Every row gives one point. Each copy is the shape, with its points in the same order, turned, moved and blurred by noise. Some copies are also mirrored. Which?

Shape (7 x 3):
[[-23 -11 -27]
 [ 37 -16  24]
 [ 45  27  -2]
 [ -8   1   5]
 [ 41   6   8]
 [-15 -18 -20]
 [-11  -2  -1]]
Copy 1 (7 x 3):
[[ -3 -11 -34]
 [-42  24  24]
 [ -9  60   5]
 [ -1  -1   1]
 [-24  45  12]
 [-15 -10 -26]
 [ -2  -1  -6]]
Copy 1 is: mirrored
Copy 2, 7 rows:
[[-19  -2 -35]
 [ 21 -34  28]
 [ 48  10  17]
 [-10   2   2]
 [ 32  -4  23]
 [-12 -14 -23]
 [-14   1  -4]]
Copy 2 is: only turned
Copy 3, 7 rows:
[[-15 -26 -27]
 [ 13  -6  47]
 [ 48   7   8]
 [ -8   2  -3]
 [ 33   0  23]
 [-17 -27 -13]
 [-11  -2  -2]]
Copy 3 is: only turned

Shape, 7 rows:
[[ 13 -13 -22 -15]
 [ 27  -8  35  25]
 [-21  18 -28 -23]
 [ 37  -6  20  51]
 [ -6   3 -26 -31]
 [-14 -12  -5 -16]
 [-24 -16 -31 -10]]
Copy 1:
[[  1  -5 -40   0]
 [ 49 -13  12  11]
 [-24  21 -24 -25]
 [ 60   6   7  34]
 [-16   6 -37 -22]
 [-13 -10 -11  -8]
 [-32   3 -24   7]]
Copy 1 is: only turned
Copy 2, 7 rows:
[[ -8   7 -19  33]
 [-27 -11  46  30]
 [ 10  32 -26 -11]
 [-10 -34  50  32]
 [  2  31 -30  15]
 [-24  17 -18   6]
 [-11   2 -38  -2]]
Copy 2 is: mirrored

Shape:
[[-16 -18  -9  -7 -24  33]
 [-14   3  20  43 -20 -12]
 [ 31  14  20 -10   4  43]
 [  6 -10  18 -29  10  -6]
 [-13 -14  11  -5 -13  46]
 [  7  26 -20   0 -12  18]
 [ 12 -13 -51 -10 -14  -9]
 [-14 -19   3 -20  36 -11]
 [ -4  60  15   1  10  -1]
 [ 26 -16  10 -16  32  -1]]
Copy 1 (10 x 6):
[[ 19  11   4  17  35  24]
 [-32   9  37   6  -5  21]
 [ 39  14  -1 -37  -9  19]
 [ 22  -5  19 -19  20 -23]
 [ 28  10  15  -4  30  33]
 [ -5  10 -22  -8   8  15]
 [  2 -14 -31  31  15 -19]
 [  7 -33  22 -19  34 -18]
 [-30  15  -4 -55   0   6]
 [ 25 -26  14 -18   2 -20]]
Copy 1 is: mirrored
Copy 2:
[[-19 -10 -30  -7 -13  32]
 [-36  14   9  17 -37 -16]
 [  0 -10  13  32  20  42]
 [  5  -6  27 -22   5  20]
 [-32 -12 -13   4  -4  44]
 [  4 -13 -19  21   7  -1]
 [ 33  10 -36 -15 -10  -2]
 [-10  18  17 -41  22   8]
 [-13 -26  22  27  27 -27]
 [ 12  24  24 -12  20  27]]
Copy 2 is: mirrored
Copy 3, 10 rows:
[[-17  25  21 -17 -35  32]
 [-28   5 -21  38 -23  -2]
 [ 25  -1 -10  -7  -2  53]
 [ -1 -17   2 -24   5   6]
 [-19  12  14 -13 -22  50]
 [ 17  42  -5  -1 -10  20]
 [ 27  34  31 -12 -31 -20]
 [-11  -6  30 -13  23  -7]
 [  0  31 -36   4  34  18]
 [ 22 -24  15 -10  14  10]]
Copy 3 is: mirrored

Shape (13 x 8):
[[-23  29  35 -14 -22  43  19  26]
 [-13  -5  -7  15 -17 -20  30 -22]
 [-19  -9  23  24  30  44  28 -18]
 [ 16  25  35  18  16  -3  25  31]
 [ 19  26  35 -20  22 -20 -15  32]
 [-42  -9  -1  13  24 -16 -14  -7]
 [ -1  -7 -12 -23  10  39  23   2]
 [  7  10  31  -5 -18 -10 -35  -4]
 [ 16   9  14  15  -9 -16   0  37]
 [-40  37 -24  26  10  35  32  -9]
 [ -6  19 -14  -8  -1  18  24   0]
 [  7  20  33 -26   1  10  18  19]
 [-19  -8  -9 -16 -20  -8  -7 -12]]
Copy 1:
[[ 20  19  55 -31  -5  48  20   1]
 [-10  27  -7  10  -9 -14  38 -33]
 [ 21  -8   5 -12  39  30  40 -54]
 [ 39   8  40  15  27  -7  27   7]
 [  7   4  52   4  35 -18 -13  14]
 [-43  -4   0  26  23  13  15 -32]
 [  3  -5 -11 -48  18  16  24  -6]
 [ -1  10  37   3  -8  -3 -24 -22]
 [ 22 -11  26  22   1  -9   7  16]
 [  3  37 -25   1  31  54  40 -15]
 [  3  24  -7 -18  18  11  24   1]
 [ 12  17  41 -28  13  -2  14   6]
 [-35  13   2 -13 -15   1   9 -19]]
Copy 1 is: only turned
Copy 2 (13 x 8):
[[ -4  27   5 -17 -23  24  48  37]
 [  6 -23  -4   6 -13 -18  23 -32]
 [ -4 -13   7  13  42  28  47  10]
 [ -3  20  16 -12  19 -34  15  31]
 [ -8  39  24 -43   7 -15 -17  11]
 [-33 -15   5   8   8  16 -15 -17]
 [ 30   0 -21 -21  14  32  23   3]
 [  3  23  49 -15 -21   6  -6 -18]
 [ 12  10  20  -6 -12 -30 -11  20]
 [-10  12 -42  40   6  15  36   4]
 [ 13  15 -25  -5  -1   7  22  -5]
 [  4  23  10 -40  -2  -1  27  15]
 [  9  -8   3 -13 -27  17  -4 -31]]
Copy 2 is: only turned
Copy 3 (13 x 8):
[[  6 -29  32   4 -37  29  34   7]
 [  3   3 -23  54   5  -6   4   4]
 [  4 -11  40  36  34  47  22  13]
 [ 57  -7  24   3  11   1  10  12]
 [ 33   5  23 -37  -1 -24  -2  -4]
 [-27 -19  17  25  32 -25   2  -3]
 [-12 -12 -10  -9   8  47  15  15]
 [  0  16  22   8 -26 -11 -24 -17]
 [ 34  -8   6  -2 -12 -12 -17  17]
 [  7 -60 -10  47  20  34  28 -19]
 [  5 -16 -10   7   3  28  16  -9]
 [ 17   2  13 -17 -17  15  26   3]
 [-25   1 -12  17 -13  -5  -3  -5]]
Copy 3 is: mirrored

Shape, 13 rows:
[[ 19 -18  11  22   3   3  -4  11   7]
 [-34  -7 -11 -34   1  17   6 -38 -29]
 [-20 -10 -21 -26 -23  24  -1   3 -25]
 [-18  31  -1 -39   2   7   1  -7 -16]
 [ -3  13  11  -2  19 -15  11   8 -35]
 [-21  28  23  13 -17  -6   9 -12  -3]
 [ -1   7 -13  -6   4  17   7 -24  -4]
 [-23 -15  -9 -12   6 -13 -34   8 -19]
 [ 32 -30  10  23 -24 -34  -4  17  10]
 [-14   5  22  -6  12 -23  23  13  12]
 [-19  32 -15 -13  21  -6   7  -9  -5]
 [ 17 -21  29  17   0  -1 -13  21  10]
 [ 42 -16  28   7 -11  -8 -10  -7  14]]
Copy 1 (13 x 9):
[[-11 -19   6  11  -6   8   2  24   0]
 [ 32 -15 -14 -16  29  -3   4 -43 -42]
 [ 47   1 -11   5  17  -5 -16 -10 -30]
 [  8  26 -19 -10  29 -14  -4 -31 -20]
 [-14  14  -6  -5  -4 -20  17  -2 -37]
 [-13   4   8  13 -10 -16  -6 -39  -3]
 [  4 -13 -26   7  17   9   2 -20 -16]
 [ 11 -17   4 -14  24 -35 -16  12 -29]
 [ -4 -23   2  -8 -39  -9 -11  36  18]
 [ -6   8   8  -6   0 -24  30  -7  12]
 [ -9   6 -29   6  27 -27  12 -23 -16]
 [-13 -11  25   1  -5   5  -3  30   6]
 [-19 -16   1 -17 -17  25 -13  19  14]]
Copy 1 is: mirrored
Copy 2, 13 rows:
[[ 19 -11   9  40   1   0  -6   0  -1]
 [ -7 -23   3 -53  19  -3  -3 -28   6]
 [  3  -7 -24 -30   4  24  -8 -13  -6]
 [-35  -8 -19 -18  34   5   2 -17   8]
 [-18 -28   8   7  34  -1   8  11 -18]
 [-36  -7  18  11  -7  -7  17 -12   0]
 [  3  -4  -3  -6  19  -9  -5 -34   0]
 [ -3 -21 -16 -13   3  -9 -24  29   5]
 [ 21 -32 -11  52 -26 -13  13  11  -4]
 [ -8 -13   1  20  20  -6  36  12  19]
 [-23  12  -7 -11  40 -19   6  -6   1]
 [ 13 -24  10  47  -4   7  -8   7  15]
 [ 14 -40  -6  53  -6 -11   1 -22  13]]
Copy 2 is: mirrored
Copy 3, 13 rows:
[[ -4  -6  -5   4 -16 -11  -5  24 -34]
 [  0 -36   9  15  -3 -15  -6 -60  12]
 [ 15 -42 -11  -6 -12  -4  19 -29  14]
 [  6  -4  15 -16   7  10   9 -50   3]
 [  5   3  19  17  12  -3  27 -18 -27]
 [-13  21  10  11 -35   6  13 -29  -8]
 [  4  -8 -13   9  -1  -4 -18 -28  -3]
 [ 14 -28  37   7  -1  -9   7   4  12]
 [ 24   7   7   0 -42 -31   1  37 -41]
 [-12  23  17 -13  -7 -29  14 -14 -16]
 [  1  16  10   3  17  -1   0 -32   8]
 [-12  -9   9  -7 -26  -9   2  27 -38]
 [  8  -3   2  -9 -39  -9 -24  11 -56]]
Copy 3 is: mirrored

Shape (16 x 11):
[[ 43  28 -45  22  13  13 -15 -35  16 -16 -14]
 [  2  16   9  35   7 -16  30  17  33 -36  -5]
 [ 35  13 -10   7  26  -5  -1  -8 -28  51 -13]
 [  3 -23   6 -14   8 -15  17 -18  12  10  11]
 [  1  13  17  27  13  -8  12 -13   2 -19  24]
 [-12  21 -30  27  -4  28 -23 -13  21  -2  -8]
 [  3   5  10  -4 -10 -13  31  10  31 -21  16]
 [ 14 -16  16   0 -13  -2  31  24  15 -22  27]
 [  1 -28  -5 -13   7 -19  16   5 -24 -12  -4]
 [ 30  30  -8  -4  55  26 -18 -18  -6  21 -31]
 [ -5  22 -39  14  -3   0 -24  13  33 -28  31]
 [  2   9  -1 -11   8   1  36   3 -18   7   3]
 [ -1  20   3 -21  12 -23  17  -7 -11   7   1]
 [  1 -16   8  -8 -28 -34  11  12  15  -9   3]
 [  8  60 -19  21  -4  41 -26 -25   3  -7  -8]
 [  0  32 -41  30   8  21   6 -16  27  -6   2]]
Copy 1 (16 x 11):
[[ -6  24 -21 -24  21  -8  28 -29 -35  22  39]
 [-40   2  -7   1   4  -2  40  -4   8 -28 -21]
 [-13   1  34  17  14  -9 -11  17 -60  23  32]
 [ -6 -34  -5  17   6   2 -12  -4 -14  16 -12]
 [-12   6 -21  23  -4  -3   4   7  -2 -16   2]
 [-17  22   4 -17 -20  16   7 -39  -1  12  33]
 [-23 -29 -12 -10   3   4  19  13  18  -5 -18]
 [-18 -36 -17  -4   1  26   7  21   3 -23 -19]
 [-18  -8  -6   4   0  22 -21  12 -35   6 -37]
 [ 12  30  35  19  30  10  18  -7 -39  33  30]
 [-42  13 -21 -29   9  19  -7 -23  21  -5  28]
 [-18  -9   0  12  -8  18   6  33 -20  19  -8]
 [-18   0   6   9   3  -6  -9  27  -9  29 -12]
 [-21 -28  -1 -22  -4  -4 -17   5   0  -9 -32]
 [  7  47   3 -20 -15   3  21 -10  -5  14  51]
 [-34  12 -12  -8 -11   8  31 -28 -10  18  38]]
Copy 1 is: mirrored
Copy 2:
[[ 12  21 -36  -8  11 -34 -12 -46  -2 -15 -53]
 [ 11  -4 -11  59 -14 -18  13   5  27 -22 -31]
 [ 18  34  -4 -46   0 -12  26   2   1  27 -17]
 [-31  -7  -3   3   0 -22   2   1  28  17   4]
 [  2   0  -2  38  27 -12  22  -9  35  -4  -9]
 [  4  18 -24  25   8  11 -22 -43  -7  13 -34]
 [-27  -5  -8  40  -1  -9   4  12  27 -23  -2]
 [-11 -17 -15  28 -11  -9   7  12  28 -30  25]
 [-12 -37  -2  -8   0  -7  17  10  10  12  -7]
 [ 15  40  -5 -16  23 -36   6  -1 -35  18 -30]
 [ -3   7 -53  27  26  18 -25 -11  21 -13 -30]
 [-22  -6  -8   5   0  -6  37   7  -3   0  -3]
 [-26  -2   4   0  20  -3  26  17   4  -1 -20]
 [-33 -25   7  15 -15  11  -8  16  40 -12 -10]
 [  7  39 -12  13  32   5  -2 -55 -26 -15 -39]
 [ -2  21 -46  32   4  -1   5 -39   1   1 -35]]
Copy 2 is: mirrored

Shape, 17 rows:
[[ -4  -8  -6  -2  -6 -15   7   2  -1  21  19   5]
 [ 16 -19  18   6   6   2  12  10  -8   4  18 -11]
 [ -3   9  -3  -1  20   1 -13  -6 -10 -11  -9   5]
 [ 16   4  -1  -2  18 -15  -6 -11  -2  15  -9 -14]
 [ 20 -16   2  -5  60   3 -17  -2  -3   2   4  -7]
 [ 20  -6  16   9  -1   1 -10  46  -6  -3  -1  -7]
 [  3 -18  -9   8  -8   2 -19   9  17   1  -4  -9]
 [ 19  -6  -7   1 -11  -2   4  -8  -7  15 -10  -6]
 [ 15  10  -7   6  -9 -21   3  -3  44 -24  12  -6]
 [ -8   2  19  -1  -7   2   6  29  19 -12   8  -7]
 [ 13 -10   2  -1  14  12 -16 -12  -6  -1  11 -13]
 [  7   0  16   8   2  12   6 -13  33  21 -10   1]
 [  8 -20 -10  10  -7  -5  13   8  -9  11  -3 -12]
 [ 12 -18  -5 -22   4  -1  11  13  -6   8   7  -5]
 [ -5 -20  -7 -23   0 -37  -5   1  -7   7  -8  24]
 [-26 -15  -3  -3   1   6 -16   1  -8 -29  21  17]
 [ 18  21 -10   3   5  13   6  -1   3   2  -6   7]]
Copy 1 (17 x 12):
[[  3   0   9  10  -5 -11   5  -9  10   7  18  27]
 [  4 -13   4  16 -12 -27 -21   2  -3  -1   8   5]
 [  1  25   2  -2  -5 -10  10  13 -18   4   3  -7]
 [ 12  14  18   1  -8 -25  10   4  12  10   0  -8]
 [-13  18  11  15 -14 -51   8   2 -17  18  13 -30]
 [ -1 -15 -36   6 -23 -21 -13  14   7  -1   5  -5]
 [  0  -6 -10  11  -8   4  11 -16   1   5   2 -12]
 [ 18 -12  17   6  -7  -7  11   6   7  10  -3   5]
 [  2  11  -7  25  31   0   7 -12  19 -29   1 -12]
 [-14  -2 -17   1   0   4 -22   1   7 -16  17  -2]
 [ 14  -1   8   8  -4 -22   2  -7 -19   6  12 -14]
 [  0   3  18  12  15   8 -16  -2  19  23   8 -17]
 [  7 -11  12  18 -25  -6   3   5   8   2  -1  10]
 [-13 -20  12   4 -11 -20   8   7   1   0  18   8]
 [-23   6   4  -9   1 -20  27  -5   5  12  -8  34]
 [-11  14 -12   5   0   1   2 -14 -44  -6  12  18]
 [ 13   7   5  13   8   2  10  29   1   5  15  -7]]
Copy 1 is: only turned
Copy 2, 17 rows:
[[  9 -13  11  18   4   3 -13  10  12  20  -2  -2]
 [ 13 -17   9   7  -2  13   1  30  -4  11  20 -27]
 [ -3  -6  -5  -8  10  -7   0   4 -12 -13  11   9]
 [  5   0  -7 -11  12  10 -21  16  14 -10  10  -5]
 [ 10 -28 -28 -12  27  18   5  37  -6 -18  14   1]
 [ -8 -14  24   4  -1 -16  14  44   4  -9   7 -28]
 [-16   2  -8   8 -14   2   6  26   9   4  -7  -7]
 [ -2   9  14   2  -2  15 -25  21  -2   3   5  -7]
 [  8   3  -7  27 -28   7   2  -4  32 -29   4 -12]
 [ -3 -17  19   6 -14  -3  29   6  14  -1   7 -22]
 [ -7 -10 -16   0  -1  12  -5  26  -4   3  26  -1]
 [ -7  18   4   7  13  33  11   5  16   3   9 -14]
 [ 11   2  12   1 -10   6 -11  28  -4  14  -6 -15]
 [  3 -27  17  -1  -7  19  -9  27   1   4  -1  -3]
 [ -9 -30   8  10  11  -2 -28  -4  -5  -3 -27  -5]
 [-11 -30  -9  19 -14 -14  16  -2 -24  12   5   9]
 [  3  13  19   7   4  10   2  16   0 -16  15  14]]
Copy 2 is: only turned
Copy 3:
[[  7 -20   0   7 -11  -6   4  -3  -5  24 -10  13]
 [  5  -6  15  12  -7 -10  17  -1 -22 -10 -11  20]
 [ -8   3  -8  -8  11   5  -4  -6   4  -6  16  10]
 [ -4 -12  -7  -6  26  -6   6 -14  -6  -1 -12   8]
 [  1 -16   1  11  38   4 -13 -12  -4 -29  10  37]
 [ 20  23  16   6   7 -31  12  -8 -25  -2  10   9]
 [ 20  -5   6  -3  10 -14 -11  18  -7   0   0 -10]
 [  2 -15  -8  -7  12  -3  18   6 -20   8  -6  -3]
 [ 21  -8 -18  21  -8 -19   6  -3  21 -16 -14 -27]
 [ 18  17  15   3 -17 -27   9   4  10  -2  -4  10]
 [ 12 -11   8   1  11  17   2  -4 -11 -15   0   8]
 [  9   5 -15  -1   9  -6   5  27  -1  -5 -35  13]
 [ -4 -20  13   4   6 -17  17   8 -19  10  -1   1]
 [ 16 -22   6  -1   3 -12  24  -1  -7   3   7  25]
 [  4 -32 -25 -13 -13 -24  -9  -8  -9  16  20  18]
 [  9   1  13   3 -27  10 -14   1  11  -1  34   7]
 [  5  10 -16   6  18   9  23   7   4   6   0   3]]
Copy 3 is: only turned
Copy 4, 17 rows:
[[ -1  -3 -20 -14 -23   1   4   8   7  20   6  -8]
 [  7 -14 -16  -8  -1 -12  11  17  -1  -4  24 -18]
 [-10   3   5 -16  -2 -13  -4   0 -20  -6 -13   5]
 [  9   1  -3  -7  -9 -18  16 -14 -17  10   1   3]
 [  3 -19 -17 -15  -5 -26  -4 -32 -37 -20   8  -7]
 [ -5  -9   3 -13  30   2  -2  10  -7   5  38  -3]
 [  9  -3  -8   2  11  -7 -21  -3  11  13   5   6]
 [ 11  13 -15   3   3  -4  16   5  -8  18  -4  -7]
 [ 23  -8   5 -10  -8   4   6  -5  31  -5   5  37]
 [-14 -15   8  -9   8   1   0  10  26  -5  19  -2]
 [ 18  -9  -7 -12   1 -16  -6  -3  -9  -7  -5 -18]
 [  4  -5   5  35 -10  -1   4  -8  10  -1   1  -3]
 [  4  13 -26  -3   2 -13   7  12   1  15  17  -6]
 [ -3  -4 -27 -18   5   0  15  -6  -1   5   7 -15]
 [-21 -16 -31 -16  -4   0  12   4 -11  32 -17  16]
 [-13 -15 -12 -32  -4  -3 -24  22   8 -12 -18   0]
 [  5  20   4   2  -3  11   5  -2  -9 -13  -2   0]]
Copy 4 is: only turned

Shape (17 x 12):
[[-11 -39 -10   8   6   1  20  -6  -2  42   6   6]
 [ -9 -16  20  22  14  17 -60  -3  12 -36  33   7]
 [  0 -15   0  25  11   9 -22  11  -3 -18 -17  37]
 [ 16   1 -10   2  29   7 -11   1 -17 -22 -12 -12]
 [  6 -13 -20   8  25 -40 -17 -36   8 -16  12  20]
 [  4 -35 -25  28 -14   8  22 -20 -34 -29  26 -30]
 [ 24 -12  17  10  -8  -9   6  11   0  20  17 -43]
 [ -9  17  46 -19 -29  16   8  33   3  -4 -19  30]
 [ 23 -12   7  11  18 -23   6  -7 -31   5  31  11]
 [  7 -38  -7 -21  -4  13  14 -31 -27  18  19   5]
 [ 18  -7 -14  31  -2  16 -46 -14  23 -10  10  39]
 [ 24   3   0 -25   7  26  28 -37 -15  -2  -1 -18]
 [-12   5  -2  18  15   1  -5   5  26  13   6  10]
 [  3  -5  32  15  -8   5   5 -17 -33  27  22  42]
 [-13   6 -16 -19  -9  -5   1  15 -36 -22  12  34]
 [ 13   0  15  -4  59   8   8  40 -14 -17  24  11]
 [ 28  -1  22   0  21   0  34  35   3 -12   9  12]]
Copy 1 (17 x 12):
[[-25 -20  28   7  20   6   0  21 -22  22 -19  12]
 [-19 -15   3  21  35  41  -5 -49  22 -44  13 -12]
 [ -3   4  27   6  19  24  17  -5  32 -33 -26   4]
 [  9   6 -15  -4  40  -2   0  -7   9 -22 -29  -5]
 [-25 -11  25  -3  50 -28  34 -17  -9 -32  -5 -13]
 [ 19 -53 -27  -3  31  24  30   5 -36  -8 -21 -17]
 [ 11 -29 -15   2  36  -1 -18  17   2  27  16  -4]
 [ 12  21  15   1 -46   9 -15   8  37  -2   4  -4]
 [-13  -6   1 -34  38   8  14  21 -13 -10  11  -6]
 [-21 -37   7 -32   7   3  -4   3 -31  12 -30 -19]
 [-12 -17  39  -4  34  20  29 -46  36 -13  -6   4]
 [ 25 -14  -8 -39   8 -23 -13 -16 -28   8 -27  -6]
 [ -8   6  21  25  22   3   6 -12   6   5   3  23]
 [-10   8  40 -39   3  33   4  15  -9   6  12 -21]
 [-23  13 -16 -18 -16  11  41   3  10 -18 -17 -16]
 [-14  23 -23 -16  24  11 -19  18   8 -45   3  34]
 [ 13  -1  -5 -19   6  -5  -6  32  14 -25  11  33]]
Copy 1 is: mirrored
Copy 2 (17 x 12):
[[-26 -15  -9 -10  14 -29  17  23  15  14  -9  33]
 [-23 -17  -1  39  -6   6 -19 -47  15  26  28 -30]
 [ 11 -28 -24  30 -17  -3  -6 -27   2   8  12  24]
 [ 35 -18  11  10  16  -7   3 -23  -4   2   4   1]
 [-12 -31 -14  18  26 -37  21 -47  21 -27  10  -1]
 [ 22  -5  -8  13   2 -41  35  24  15  14  14 -40]
 [  1  29  35  -4   2 -33  -6   6  22   6  -6   3]
 [  0   5  -4 -15 -48  41 -24   0  -2 -26   7  28]
 [ -4 -26  18  11   3 -48  -3   3   5 -20  24   3]
 [ -7 -26  -6 -36  18 -27  15  20  18   9  26   2]
 [ -8  -4 -29  34   5  -7   2 -47  22  15  46  22]
 [ 27 -11  28 -39  18   0  34   0  15  -2  22   2]
 [-23   2   1  25   9   5  12 -18   7  -1  -3  26]
 [-30 -19   5  -7 -27 -24   4   7 -11  -6  47  26]
 [ 11 -21 -32   4   2   4 -12  11 -16 -34  22  -7]
 [ 15 -44  40  37  12   9 -26   6   6 -15   3  12]
 [ 19 -18  30  22 -13   3 -10  14  28 -30   1  27]]
Copy 2 is: only turned
Copy 3 (17 x 12):
[[  8 -12  -5  13   4 -27  39  -4  18  14   8  14]
 [  7 -16  28   9  19  23 -48   4 -44  18  10   1]
 [ 22   2  14 -15  17  21  -2 -13 -17  26 -35   7]
 [ 21  12 -15 -15  13  -1   0  10 -35  -6 -10 -20]
 [ 45  12  -5 -15   6 -12 -24 -32 -10 -10  14  21]
 [  6   7   9  21  -3  19  46 -11 -38 -29  30  -9]
 [ 11  23  12  27 -17 -22  13  46   1  -6   6 -15]
 [-20  16  37 -46 -13   8  10  39  10  26 -38   8]
 [ 37  25  22  -5  -5 -30  18  -2 -30   3   9  11]
 [ 15 -15  20 -12  14 -31  43   6 -11 -21  17  17]
 [ 41   1  29  -1  41  28 -22  -1   3  19   0   9]
 [ 10   1   8 -38  14 -18  31  18  -9 -28  15 -34]
 [ 11  10  -4  -9   5   1 -11   4  16  29   5  -2]
 [  4  19  58 -15  17 -36  23 -11  -9  22  -1  14]
 [  7  25   8 -44  11  10  25   7 -38   9  -7  36]
 [ 39   1  -3 -31 -20 -18   4  24 -52  48  -5 -19]
 [ 34  13  15 -33 -40  -9  16  28 -11  29  -9 -16]]
Copy 3 is: mirrored
Copy 4:
[[  1  -8   7   6   2 -26  16   0 -27  33  30  12]
 [ -3 -49  42 -23  26  -3 -36   1   6 -42  -4   9]
 [ -7  -5   7 -27  46  -6 -19  14  11   4   0  25]
 [ 13  -1  -9   3  36  18 -11 -14  -6 -11 -17   8]
 [ -9   0   0  18  30 -32 -17 -32  21 -25  23   7]
 [-27 -19  11  15   1  49 -13 -33  -8  15  28 -12]
 [ 33 -11  23   6 -15   7  10 -10   2  20  -5 -27]
 [-16  -6  -5 -49  -2 -11  19  43  19  13 -47   2]
 [  1   1   2 -10  26  -9   6 -17  -5  -5  24 -37]
 [-13 -16 -13 -18  -8  -4  21 -33 -28   8  26   2]
 [  4  -4  32 -32  25  -6 -20   1  27 -29  27  40]
 [ -4   3 -13  -1  -4  23  42 -35 -16  -9 -13  10]
 [  5   1  23  10  13 -21   1  24   3  -8   2  21]
 [-27  11  24 -47  15 -25  21  -1 -16   4  16 -18]
 [-32   7 -35 -25  10   2 -22  17  -2 -12   2 -10]
 [ 17 -24 -13  -1  54   4  11  31 -18 -24  -8 -25]
 [ 11 -15 -11  -5  33   9  33  28  16   2  -8 -23]]
Copy 4 is: mirrored
